Each row of a before or after table is a point. The points were changed in one or more steps. Then noise was added and the rows were shuffled. The steps act on columns, c1 being the first. What was done? A step turns or swaps two columns, mirrors them in a line or flattens them onto one, adds a multiple of one to another, or multiplies or shifts one. Angles are multiples of 10 degrees, from the lower column toward the higher: turns from -170 to 170, lines from 10 to 170 but not 90. Use the fewest steps. Two steps may share a column if one is a turn and the other turns, adds or multiplies; they go together, in the order done. Otherwise the lowest column goes first.
(in the rows, 128 means zero)

Before (10 x 2)
[[174 154]
 [124 188]
 [177 183]
 [101 122]
 [178 125]
 [ 82 111]
 [167  91]
 [ 63  82]
 [ 74 119]
 [139  80]]
After (10 x 2)
[[133 133]
 [128 126]
 [133 128]
 [129 125]
 [125 130]
 [125 129]
 [130 126]
 [127 125]
 [125 125]
 [130 131]]
Steps: multiply c1 by 0; multiply c2 by 0

Before (11 x 8)
[[178 233 154  98 118 163 123  99]
 [209 205 153 144 109  80 167 122]
 [192 168 130 112  67  81 138  89]
 [109  89  92  83 186 130 143 179]
 [203 197 152 142 137 120 150  34]
 [ 58 154 114 161 173 122 119 133]
 [208 194 147 113  85  93 111  54]
 [122  81 159 126 176 117 129 163]
 [119  95  92 147 142 143 177 142]
 [170 151 215  87  58 216 114 153]
 [146  93  88 159 166 143 100 181]]
After (11 x 8)
[[135  64 134 126 158 118 128  77]
 [ 98 186 112  91  86  76 181 148]
 [129 173 104  83  66 220 173  38]
 [155  77 190  84 174 135  99 122]
 [122  79 193 159 149 142 156 134]
 [121 232  83  85 155 154 164 116]
 [ 67 188  35 116 164 126 168 172]
 [159 138 137 185 174 116  81 130]
 [ 49 207 104 107 142  79 167 115]
 [100 208  59  95 116  92 203 161]
 [ 86  95 165 128 130 144  93 141]]
Steps: turn c1 and c7 by 130 degrees; turn c1 and c4 by 30 degrees; turn c2 and c5 by 20 degrees; turn c3 and c8 by -130 degrees

Before (14 x 12)
[[119 122 104 159 130 134 123  79 124 122 112 140]
 [134 129 102 162 125 109 163 137  90 153 131 106]
 [131 143 128 158 147 105 105 117 146 123  92 127]
 [139 156  83  74  85 115 150 132 121 150 130 147]
 [124 140 127 120 154 103  98 139 123 129 186 120]
 [138 149 131 165 104 167 118 116 141 136 125 113]
 [ 87 145 111 118 112 100 148 100 154 101 129  97]
 [121 167 175  84  94 151 137  97 139 158  95  89]
 [108  98 135 115 151  97  99 122  80 108 157  94]
 [165 102  86 124 132 128 128 123 127 186 131  99]
 [119 138 126 151 140 149 176 139 141 141 103 120]
 [146 157 109  92 129 108 134 104 120  99 169 105]
 [129 164 124  80  98 147 128 142 155 122 103 108]
 [143 117 147 136 133  89 137 143 155 115 141 125]]
After (14 x 12)
[[141 120 142 187 150  91 163  87  93  95 127 142]
 [121 119 151 151 139 161 126  92 127 140 110 118]
 [122 141 137 117 119 197 178 116 140 114 108 128]
 [120 168 117  55 157 152 129 141 149 124 103 145]
 [130 138 151 158 105  58  97 130 115 124 189 131]
 [130 155 110 105 146 246 120 103 136 112 125 134]
 [139 155 128 100 193  68 154 114 120 115 131 100]
 [159 152 132 126 137  58 138 132 118 144 169 161]
 [138 121 114 193 112  27 137 163 163 140 147 136]
 [132 150 136 189 117  80 104 124 141 134  91 134]
 [ 92 150 140 168 147  49 147 124 155 150 126 170]
 [114  89 144 161 106  37  98 135  84 137 155 167]
 [101 165  70  55 127 161 135  35 131  87  97 156]
 [176 102 148 124 155 126 129  28 133  64 130 135]]
Steps: turn c3 and c5 by -140 degrees; turn c1 and c3 by -20 degrees; turn c2 and c9 by -10 degrees; multiply c6 by 3; turn c4 and c6 by 30 degrees; turn c10 and c12 by -160 degrees; add 1.5 times c10 to c8
